Each row is a point. Before rounding, the points of a table are all equally far from one centre. They may lie mostly on one side of it. Where is the centre, to within rounding?
In the rows, zero is written as 128.

Points:
[[ 85  82 137]
 [ 74 108 148]
 [ 75 112 155]
 [100 151 130]
 [110  77 171]
 [106 123 100]]
Centre: [119 112 143]

Points:
[[157  64 157 135 141 104]
 [167 104 138  76 151 105]
 [131 104 152 133 193 110]
 [160  83 164 127 177 157]
 [143 112 112 171 173 112]
 [172 125 105 108 157  88]
 [116  99 158 134 180 123]
 [154 123 126  83 129 109]
 [157 133 144 113 182 103]
 [147  66  92 156 145 146]
 [151 105 128 125 170 185]
 [196 110 131 121 186 142]
 [139 105 136 121 193 168]]
Centre: [151  98 122 123 154 130]

Points (15 x 8):
[[118 112 133 209 161 129 120 117]
 [123  88 193 150 145  72 137 119]
 [102 101 147 164 146 151  77 137]
 [139 154 160 150 135 147  77 166]
 [183  88 155 138 128  73  94 137]
 [148 126 117 157 107  85 111 161]
 [116  95 158 188 116  90  97 154]
 [115  89 143 174 164 136 123 166]
 [147 106 188 126 163 132  62 112]
 [108 127 138 133 121 108  68  99]
 [163 133 162 134 178 165 125 148]
 [160 119 205 135 152  95  66 132]
 [172  77 150 134 124  80  94 137]
 [164 181 131 168 136 105 124 125]
 [115 159 148 181 125 108 124 164]]
Centre: [144 122 157 152 147 113 111 126]

Points, 14 rows:
[[ 73 136 170 107 145 150 107 159 146 109 115]
 [ 85 123 160 163 130 128 119  76 130 115 156]
 [ 76 109 193 118 153 137 111 112  94 125 178]
 [ 49 106 166 121 144  97 139 110 146  80 125]
 [ 83  90 144 112 119 106 116 139 109 134 128]
 [ 95 151 176 105 177 116 139 143 116  86 116]
 [ 83 118 153  87 111 140 120 102  62  87 105]
 [ 51 128 193 123 123 147  98 143  88  91 148]
 [ 82 139 186  87 145 145 110 160 118  72 126]
 [ 97 111 148 117 175  99  88 129 107 112 108]
 [ 95 108 193 123 172 115 111 138  85 109 155]
 [107  78 156 141 163 112 103 137 114  83 143]
 [ 73 110 189 144 149 123 128  75 122  78 165]
 [ 75 109 140 100 152 146 118 128  94  67 184]]
Centre: [ 86 120 159 118 140 137 119 112 110  93 131]

Points:
[[ 95 119 104 138 132 129 127  57 137  50 147 141]
 [141 132 110 165 203 118 135 131 154 101 119 118]
 [104  82 128 118 158 161  83 130 203  99 176 101]
 [156 169 106  68 170 139 126 116 132 118 121 100]
 [169 115 137 103 108 169 136 130 169 148 134 118]
 [148 119 141 123 134 164 121  95 129 137 128  45]
 [120  88 102 123 145 169  85 131 125  95 114  93]
 [ 95 148  90  96 114 165  88 109 155  82 165  79]
 [ 46 139 150  89 140 150  93 119 145 120 144  93]
 [ 81 112 178  97 129 131 132 164 159 133 153  62]
 [ 76 157 144 160 144 156 141  87 140  76 171 139]
 [141 127 175 100 131 116  87 153 142 104 110 100]
 [188 103 164 104 160 149 131  77 166  84 121 119]
 [ 97 160 136 120 154 157 156  88 202  36 159  81]
 [111 132 154 144 121 158 122  79 143  92  79 106]
 [123  92 113 143 151 139  94 128 187 140 134 136]]
Centre: [115 119 134 108 146 133 143 112 157  94 147 102]

Points (21 x 18):
[[117 165 215 148 114 149 106 168 119 135 143 155 198 136  75 145 160  71]
 [ 96  97 192 140 123 105 122 141  54 190 139 151 117 113 103 155 118  75]
 [ 64 157 144  81 123 152  93 188  94 176 148 120 161 143 109 107 106  89]
 [130  45 169 104 156  97  85 172 141 161 154 130  94 162 125 117 133 105]
 [105  71 141 138 119  90 119 132 147 163 178 141 119 134  38 108 114  98]
 [138 108 166 137 112  81 119 146  99 208 157 175 128 115 114 138 153  52]
 [142 100 219 116  85 121 103 109  99 115 167 129 152 117  99 149 114  80]
 [129 124 126 130  88  63 107 147 125 108 125  88 126 127  94 138 103  93]
 [ 98  86 164  77  87 108 112 125 118 152 116 140 151 149 124 115 118  76]
 [ 74 159 158  92  91  98 116 135 132 138 195 118 127 117 124 114 140 101]
 [104  66 118 136 118 109  95 160 133  90 166 187 104 133 112 118 160  88]
 [ 72  87 143 110 158 143 139 145 129 162 142 123 180  65  86 135 135  99]
 [ 84 135 161  91 150  77 153 124 178 153 155 126 158 131  86  87 124  76]
 [ 89 124 164 159 147 111 158 166 117 155 138 121 164 112  77 113 193 112]
 [119  79 157  91  83 113 113 148 114 127 164 137 154  88 146 143 117  66]
 [ 94 113 156 153 134 102 164 154 105  91 129 108 150 139  78 190 123  87]
 [114 141 118  87 137 133  81 114 135 206 188 100 131 153  99 125 140  72]
 [119 102 126 133  65 104 118 111 113 117 170 133 112 145  94 105  97  80]
 [113 103 123 109 127 145 142  94 159 135 121 160 129 125 140 122 167 102]
 [127 110 159 164  92  74  68 123  97 168 154 113 134 104 119 110 112 118]
 [130 140 141 106 123 119  91 105 107 154 132 141  97 119 139 110 178  29]]
Centre: [124 129 153 139 164 126 103 147 120 133 156 141 141 133 109 125 116  81]

Points (23 x 20):
[[ 87 107 115 136 170  96 107 123 116 122 122  88 198 129  88 101  79 160
   95 107]
 [ 90 116 122 177 155 148 123 136 148 104 119 141 168 104  88 113  86 136
   78 177]
 [ 67 126  84 160 177 102 132 117 160 132 107 131 184  81 115 103  62 123
  136 118]
 [ 96 115  98 165 200 118 159 146 151  80 163  76 165 137  99 123  72 157
  130 128]
 [ 96 127  70 104 139 100 141  82 163  88 125 111 157 121 110 105  68 114
   87 171]
 [106 154  81 150 169  80 173 151 123 139 140 113 174 157 108 110 110 120
   74 109]
 [ 71 104  97 174 197 122 154 133 168 116 141  96 176 109  74 116  92 155
   90 118]
 [112 128  80 158 190 128 157 160 208 116 131 131 137 150 110 142  52 114
  113 149]
 [140 142 124 163 161  93 126 163 130 108 135  83 181  90 123  91  78 119
   74 136]
 [ 87 121  92 153 157  83 119  96 107 140 102 106 167 117  97  90  82 133
   92 154]
 [124 132 114 102 154 151 101 104 101  95 135  95 158 127  96 137 102  73
  117 157]
 [125 142 116 143 201 119 152 120 146 108 166 102 197 128  96  70  65 130
   95 136]
 [111 119  85 133 136 102 147  77 144 103 119  89 168 141 126  97  79 117
   64 157]
 [ 79 140 128 117 139 120 143 138 116  84 139 123 163  95 143  75  87 134
   72 112]
 [ 61 105 140 136 163 148 125 149 181 115 100  98 154  69 108 137 104 151
  119 101]
 [111 126  74 146 124  80 168 159 168 151 137 106 118 130  96  92 101 164
   91 140]
 [109 145 128 145 180  99 149 155 140 139 105  83 139 129  93 133  73 138
   95 200]
 [ 83 124 103 147 168 100 153 140 122  85 139 103 176 131 135  81 121 126
   72 105]
 [ 84 143 121 113 164  85 153 146 149  67 128  96 174  79  90 133  89 129
   95  99]
 [ 97 137 126 130 191  75 147 119 132 124  93  67 178  96  95 120  79 114
  103 154]
 [128 126  92 171 164 128 145 118 122 141  80 107 141 128  98  94  95 122
   55 100]
 [126 110 109 153 166  95 139 145 156 146 127  94 166 106  75 113 113 145
   84 195]
 [ 80 134 139 145 165  95 145  82 137 147 146  94 160 123  78  78  87 135
   71 124]]
Centre: [117 127 114 125 160 124 138 126 151 129 136 113 139 118 115 126  95 128
 112 124]

Points, 30 rows:
[[104 158 135 110 124 139 141 107 126  84 148 113 154 131  69  99  93 174
  120 127 171 110  52 151]
 [ 97 144 143  91 164 118 158 126 178 123 147 131 140 117  91  69 135 138
  135 106 149 125  73 131]
 [118 141 135 112 118 132 170  94 155  98 155 154 129 142  62  83 143 173
  114 118 190 104 105 159]
 [121 185  96 145  97 134 127 109 143 106 165 120 127 114  69  77 114 150
  124 127 180 112 108 155]
 [123 179 116 105  96 126 174 130 162  95 143 151 144 127  78 103 141 143
  115  88 131  96  73 136]
 [103 174 114 101 114 133 172 145 141  96 155 105 122 126  59  77 120 164
  116 133 150 105  98 146]
 [104 128  97 152 128 131 128 101 153  96 164 123 164 127  32  78 128 160
  127 157 167 128  92 140]
 [122 112 110 116 150 140 151 127 164 124 157 133 147 108  14  84 115 137
  118 125 145 113  61 118]
 [ 87 163 129 114 102 150 138  97 138  68 108 160 145 113  34  80 128 194
  136 127 143 102  87 123]
 [ 95 147 171 146 110 127 136 143 175 114 119 132 157 103  78  77 114 127
  145 141 160  82  79 109]
 [101 162 128 161 110 151 126 121 176 116 131 141 150 103  76  63 136  97
  142 107 158  95  75 102]
 [ 95 155 113 114 123 142 158  65 191  97 150 127 143  85  50  63 109 127
  123 127 161 102  79 111]
 [ 79 141 145 105 151 148 145 148 171 100  99 169 133  77  51  85 133 149
  107 141 142 108  82 128]
 [ 83 161 141  97 108 150 135 102 164  92 131 117 106  89  68 100 102 112
  110 129 183 151  82 155]
 [ 73 149 102 114 110 119 144 115 149 113 149 114 136  88  41  64  96 132
  104 133 176  94  69 113]
 [104 148 133 145 102 109 127 117 152  94 132 133 137 115  56  83 101 150
  136  77 189 101  66  95]
 [ 87 154 108 135 105 152 126  71 167 110 136 119 123 153  57  89 120 134
  118 141 130  99  94 168]
 [113 131 131 103 121 168 179  85 148 111 121 104 147 112  75  85 130 164
  135 135 137 141  61 118]
 [ 91 159 133 139 121 145 159 118 175 115 130 135 157 113  36  76 134 167
  101 113 168 107  72 147]
 [ 75 151 138 116 122 132 123  80 166 109 142 115 141 137  80  92 141 118
   91 120 133  94  74 130]
 [107 196 116 127 114 125 182 125 154 109 165 124 157 128  67  86 113 148
  152 110 167 127  74 118]
 [128 186 137 129 114 139 169 126 166  93 112 131 154 129  77  67 136 131
  134 138 173  96 105 111]
 [ 94 197 130 116 134 129 112 117 181 130 111 140 139  97  75 108  93 147
  114 109 182 107  81 117]
 [ 95 162 159 112 147 158 158  85 127  99 149 149 139 105  58  81 110 141
  120 120 201 115  80 149]
 [ 89 152 146 113 109 154 158 115 143 147 114 136 131 109  44 102 101 157
  107  91 198 104  72 124]
 [111 160 127 133 120 134 127 125 177 126 123 152 134  83  61  87 112 191
  145 104 145 114  59 134]
 [ 95 144 156 124 104 146 175 108 173 129 159 122 136 138  61  98 109 169
   81 130 181 123  95 120]
 [ 88 168 117 147 104 159 114 113 150  64 153 125 125 112  56  86 114 117
  108 121 153 106  74  75]
 [ 88 164 155 126 101 141 128 110 184  88 153 124 139  76  68  77 102 123
  119 119 162  94  69 110]
 [ 94 162 100  90 109 123 132 126 161 134 124 124 170 103  42 118 109 163
  113 156 176 105  85 128]]
Centre: [ 95 136 118 120 116 145 142 114 148 107 134 157 136 119  74 104 104 135
 131 125 150 122 104 117]
